Every row gives one point. Any point is a mix of the corners, with weights that add up to 1. It lies inside the corners' shape when no weight is negative. Is each point inside? If not, which corners have a negative weight?

Corners:
(1): [ 3.7 -5.7]
(2): [-4.5 -3.6]
(3): [2.1 4.8]
Points:
[-0.6 -8.0] => outside (3)
[ 3.1 -5.2] => inside
[-1.3 -5.3] => outside (3)
[-1.1  0.3] => inside
[ 4.9 -4.0] => outside (2)
[ 0.2 -3.4] => inside
[-3.8 -3.2] => inside
[2.0 3.3] => inside

Corners:
(1): [-4.1  5.3 -4.0 -6.9 -4.6 -1.3]
(2): [ 0.3  2.9 11.1  2.5  6.6  1.6]
(3): [ 3.0  5.3 -6.7 -8.6 -1.9 -3.2]
(4): [ 5.9 -4.5 -1.4 -2.0  0.0  4.8]
(5): [5.1 0.0 4.0 6.9 0.6 5.9]
(6): [ 6.1 -5.8  2.1 -0.1 -5.3 -3.3]
(7): [ 1.1 -3.5 -4.0 -1.3 -0.9 -6.3]
Points:
[ 0.9 -2.5  5.1 -1.3  1.7 -0.8] => outside (3, 5)
[ 3.7 -0.4  4.1  1.0  0.5  2.7] => outside (7)
[ 2.0 -1.7 -2.1 -0.7 -0.8 -3.1] => inside
[-0.2 -3.1  1.9 -0.5  0.3 -3.6] => outside (3, 5)
[ 4.8 -4.0  3.8 -1.4  1.8 -4.2] => outside (1, 5)

Corners:
(1): [ 0.7 -4.6  5.0 -0.1 11.7 -2.4 -0.2  0.7 -1.9  5.5  3.3]
(2): [-3.7  0.8 -2.2 -4.2 -4.1  0.0  3.2  2.7  1.3 -3.1  0.7]
(3): [-1.0  1.3 -7.2 -1.9  0.8 -5.3  2.0 -2.4  7.0 -2.3 -5.6]
(4): [-1.8 -8.4  3.9  0.4  6.0 -0.4 -9.5 -4.9 -5.8  2.6  5.7]
(5): [ 8.5  3.3 -1.7 -5.4  3.6 -5.8 -0.1  4.6  6.0 -7.7  3.8]
(6): [ 0.7  1.7  6.2 -2.1  9.0  0.9 -2.2 -6.2 -9.5  2.4  5.0]
(7): [-1.1  0.1  3.7  8.6  7.7  7.2 -5.6 -2.0 -9.5  6.8  6.3]
(8): [-2.2 -7.7  4.1  8.2  4.9  3.4  0.9 -4.1 -6.1 -3.0 -6.4]
(9): [ 3.2  0.7 -0.7 -5.6  0.8  2.8  3.0 -2.1 10.7 -3.3 -0.7]
(10): [-0.1 -3.6  3.8  8.2 -7.9 -1.4  2.4 -1.0 -6.2  7.4 -6.6]
(11): [ 1.8  3.8 -4.4 -6.2 -0.4  1.5 -1.9  2.6  2.1  1.5 -7.5]
(12): [ 5.5 -1.2 -9.6 -6.6 -4.6  2.2  7.5  3.5 -0.1  2.5  0.0]
Points:
[ 2.1 -2.1 -1.4 -2.1 -0.6 -1.3 -0.4 -1.7  0.7 -0.3 -2.2] => outside (1, 2, 7)
[ 0.8 -1.0  0.4  1.5  0.4  0.7 -0.1 -0.4 -2.0  2.0 -2.6] => inside
[ 0.9 -0.4 -4.7 -7.3  3.7 -4.7 -0.4  1.3  1.6 -3.6 -0.8] => outside (7, 9, 10)
[ 1.0 -2.6 -1.2  0.0  1.5  0.9  1.0 -1.2 -1.6  2.5 -2.0] => outside (2, 5)
[ 0.6 -1.7  1.1  0.6  3.9 -0.3 -0.1 -1.6 -1.4 -0.6  0.9] => outside (11)
[ 1.4 -1.8  0.9  0.1  3.7  0.2  0.8 -0.7 -1.2  0.7  1.9] => outside (11)
[-1.1 -2.3 -1.3 -0.7  0.9 -0.2  1.1 -0.4  0.8  1.4 -1.5] => outside (5, 6)
[ 2.0 -0.7 -1.0 -1.2  1.8 -0.5  0.9 -0.1  1.5 -1.8 -1.5] => inside
